Rows are points. To make a cloud, some directions were put in groups of two or more. Within a group, all points are equally far from the middle, so they leave a hole (a ring in 2 directions, a hollow ball in 3). The other directions are filled evenly. Then the cloud was stretched, turned, moved and blurred a little. Count the holes, and give their numbers of directions, smallest first.

Cloud:
[[-58  16]
 [ 26  56]
 [ -3  62]
 [  7  61]
 [ 39 -37]
 [-33  51]
 [-60  -3]
 [ 52  29]
 [-33 -47]
 [-28 -50]
 [ 42  44]
 [ 51  31]
 [ 49  35]]
Holes: 1 (2)

Cloud:
[[ 49  68 -40]
 [-31  23  30]
 [  1  50  37]
 [ 57   5  44]
 [-15   2  32]
 [-50  31  40]
 [ 15  72  -2]
 [ -7   1  49]
 [-42  47 -16]
 [ 25  66 -25]
 [ 50 -23  11]
 [ -7  65 -58]
 [ 66 -26 -70]
 [  4  40 -70]
 [ 60   0  11]
 [-25 -13  49]
 [ 66  -8 -73]
 [ 75 -15  29]
 [-33  44 -63]]
Holes: 0

Cloud (27 x 4):
[[  2  55  45  69]
 [ 55  59 -27 -29]
 [-18 -48 -25  46]
 [ -3  85   5 -27]
 [ 34 -16  36 -49]
 [-12 -28 -64 -23]
 [ 44 -21  55  15]
 [ 40  36  54  51]
 [-29 -15 -60 -31]
 [ 43  36  61  32]
 [ 60  30 -33  58]
 [-61   8  49  -6]
 [-40  41 -57  43]
 [-25  78   9 -29]
 [-48  40 -54 -14]
 [-56 -15  50   1]
 [-51   6 -22  66]
 [ 19  63  62  15]
 [ 49 -11  58  11]
 [-39 -24 -55  31]
 [ 35  59 -44  52]
 [-56  37   3 -42]
 [ 18 -21   5 -66]
 [-24  44  14  80]
 [ 56  44  10 -44]
 [-48 -34  26  43]
 [-47  18 -35  64]]
Holes: 2 (2, 2)

Cloud (46 x 6):
[[ 33 -51 -17 -12  25 -72]
 [ 43  19  10 -23 -13  29]
 [-31  12 -77  29  42  18]
 [-67 -30 -34 -18  17 -45]
 [ 12  17  44  43  39 -15]
 [  2 -87  25  -9  63  -4]
 [-30 -85 -23  36 -62 -10]
 [-56  12 -34  29 -27 -32]
 [-12   4 -51  74  49  12]
 [ 33 -47 -93  22  37   3]
 [ 15  16 -71 -17  10  35]
 [-66 -27 -49  35  29  43]
 [-49 -58  -1  26  16  66]
 [ 10 -91   2  52  56   3]
 [ 11 -93 -56  49  22  28]
 [ 32  -1 -56   0  59 -35]
 [ 26 -65 -57 -19  55 -35]
 [ 32  -3   8  35  69  43]
 [-51 -89 -30  45  36   8]
 [-10 -71 -33  -6 -21 -71]
 [-26 -68 -53 -53   1  21]
 [-42 -92 -19  39  34  32]
 [ 28 -46 -15  80  58  -3]
 [-74 -49 -40  38  34  23]
 [ 16 -62 -69  63  45 -12]
 [-19 -77  45  -5  46 -29]
 [-25 -60  54  -1 -36  35]
 [ 39 -14 -56  -5  62 -33]
 [ 49 -35   5  -3  57 -49]
 [-35   3 -25  67  50  32]
 [-30 -57 -11 -59  49  14]
 [ 34 -54 -43   4 -41 -51]
 [ 24 -80 -67 -36  17   6]
 [ 51 -22  15  12  69 -28]
 [ 48 -25 -85  -4  18  17]
 [ 42  -9   8  32  71  35]
 [-32 -95 -13  32  23  46]
 [-50 -80 -31  45  -3 -48]
 [ -7  33 -25  -1  -5 -45]
 [ 12 -11 -68  59  35 -40]
 [ -1 -74 -42  28 -39 -59]
 [-27   7  35  16  65  16]
 [ 14  19 -53 -33  30  35]
 [ 64 -31   8  31  24  55]
 [ 15   5 -87  14  47   8]
 [ 26 -59 -45  11 -43 -54]]
Holes: 3 (2, 2, 2)

Cloud, 46 rows:
[[-12  31  16  54  41  59]
 [-39 -33 -84  13   1  13]
 [ -1 -18 -31   7 -15 111]
 [ 15  -1 -31  42 -94  45]
 [ 29  13  71  -5 -25  75]
 [ -6  -3 -56 -73 -27  83]
 [ 14 -10  37  29  -7  98]
 [  8  30   2  50  39  76]
 [-52 -18  21  39 -23 -47]
 [ 44 -44  29 -34  39   9]
 [ 55  60  -3 -29 -13 -26]
 [ 49  26  59 -38 -42  46]
 [-51 -28 -13 -52  37 -27]
 [  9  -2  49  58  41   5]
 [ 39  27 -28   4 -17 116]
 [ 13  82 -71  23 -27  15]
 [  4 -50  35  26 -58 -15]
 [ 43  81 -23  41 -32  71]
 [-17  44  48  32  25  51]
 [-67 -17  31  26  19 -19]
 [-24 -67   6 -49   7 -13]
 [-50 -10  34  -5 -52  75]
 [ 54  55  46  -9 -31 -14]
 [ 70  37 -48  22 -58  64]
 [ 18   6  62  -6 -50  82]
 [ 24  36 -17  31  30  95]
 [ 43 -53 -33 -38  27  16]
 [ 17 -32 -23  32  13  88]
 [-10 -42  29  29 -69 -18]
 [-23  60 -60 -46  25  44]
 [-17 -13 -29 -39 -38 -56]
 [ 45  19 -42 -24   6 106]
 [ 18  31  34  73 -13 -33]
 [-22 -64  44 -30  -1  16]
 [-69  32  18  10 -43  57]
 [ 13 -10  22  36 -98  23]
 [-42   6  17  60 -13 -47]
 [-36 -55   8  47 -34   8]
 [ 24  76 -44 -41  19  48]
 [-15  80 -34  27   0  73]
 [ 46 -21 -32 -41  47  57]
 [ 64 -39 -29 -25  11 -10]
 [ 29  20 -66  16  46 -26]
 [-63 -24 -52  36   6  35]
 [-18  19  -5 -68 -69 -10]
 [ -5  22  19 -42  66   0]]
Holes: 3 (2, 2, 2)

Cloud:
[[   3   29   -7  -22  -58   46   18   -5]
 [ -40   31  -13   18  -80  -16 -107   59]
 [  66   -7   -4  -14  -58   29   89  -20]
 [  43  -48   26  -13  -47  -62  -62   10]
 [ -12   30   41   18  -43  -71   11    7]
 [  50  -40  -42   49  -33   32   48  -61]
 [ -49   60  -47  -76    4  -12    8   27]
 [  11  -66  -21  -14  -10   65   57    3]
 [  22  -77   10   -6  -26   58    5  -35]
 [  -6  -42  -37    7   70   30  -35  -47]
 [  -5  -24  -78  -23   84   42   27   22]
 [ -22  -58  -14  -17   24  -16   39    3]
 [  42   53   25  -96    1   81  -13  -77]
 [  59   31  -53  -55  -65  -31    5   67]
 [ -33  102   20    6  -48   49   27   30]
 [ -55  -21  -46   40  -48   -4  -94   58]
 [  56  -37   25   10  -56   66   21    9]
 [  37  -26  -20   36   28   68  -77   42]
 [   4   90    3   70  -20   61  -18  -47]
 [ -26   15   -2  -48   -1   -1  -38   19]
 [  40  -55  -65   31  -18   75   32   52]
 [  12   48   -3   11  -78  -33   -7  -16]
 [ -37   51  -61   36   36  -27  -11   39]
 [ 105   -8   12   32  -30  -46  -53  -50]
 [ -20  -39  -37    6  -42   35  -67  -53]
 [ -21   21   10   -4  -31  -11   37   26]
 [ -18   -7   15   57  -13 -104  -54   38]
 [  44  -31  -48  -23 -101   17    4    4]
 [  69  -78   15   77  -14   43   10  -76]
 [  46  -12   -3   13  -29 -100  -11   48]
 [ -14   41   -2   43   17  -30  -26  -11]
 [  27   22  -86  -53   13  -69   23   18]
 [  22   37   -4   29  -68  -69  -29   23]
 [  12  -30  -63   60   -2   21   11  -45]
 [  68    5   -7   24    9   -6   36   49]
 [ -28   18   -8   55   32   37   53  -46]
 [  -7    0   47   32  -62  -47  -96   30]
 [ -33  -15   -3   37   36   65 -101   33]
 [  90    3   33   -1    6  -17    0  -84]
 [  19  -17  -20   37  -28   -8  -24   11]
 [ 111  -77    8   14  -47  -25  -78   53]
 [  51  -87  -27  -10   -1  -34    9  -54]
 [  49   66  -57  -38   42   -5   95  -79]
 [ -62  -22   23   -9  -30  -48   -9   64]
 [   5   -9  -22  -29   50   62  -21    6]
 [ -62   74   50  -63  -13   20    6  -27]
 [  10   -1  -21  -16  -31    3  -97   49]
 [ -12  -27   -2    7   22  -16  -88  -20]
 [  13   41    0  -19  -30    1  -56  -77]
 [  55    1   22   25  -19  -26  -14  -83]
 [   0  -47  -41   46   41   54  -43  -45]
 [  -5  -41   -3  -21   85  -14  -69    1]
 [ -13   40    8   73  -11  -65  -27   46]
 [ -24   31   32   13   -2  -47   23   49]
 [  55  -63  -41   12   15   55   -9  -37]
 [ 108  -12    9    8  -35  -74  -33   53]
 [ -82   -6  -45  -23   37   -1   21   48]
 [ -49    0   30    5   37  -60  -27  -27]
 [   7  -32   -8  -52   78  -29  -26   -3]
 [ -11   16   62   61  -19  -42  -46  -72]
 [-111   -5  -40  -24   35   17   32   45]
 [ -35   51  -18  -63    0   10   35   79]
 [  21   24   35   80  -19   40  -23   36]
 [  11   46  -24   -5  -18   10  -65  -39]
 [  -7  -29    0  -15  -22   -7   25   81]
 [   0  -26  -66   -2   69  -10    1  -16]
 [  35  -70   25  -60  -19   20  -49   13]
 [  -1   44   22   76  -13   15  -41  -14]
 [  50  -71  -75   13   -2   21  -39   34]
 [  16  -13    3   43    0  -23   35   80]
 [ -14   21   13   30  -60   -2  -37   55]
 [   6  -58  -24   62   25  -21  -14    6]
 [ -37  -26  -12   81   13   23  -12  -88]
 [  80   17    4  -14  -44   34   10   -2]
 [ -38   20   10  -38   65   42  -62   37]
 [ -29  -20   15   80   16   -6  -30  -32]
 [ -35   61  -50  -15  -16  -49   23   -2]]
Holes: 0
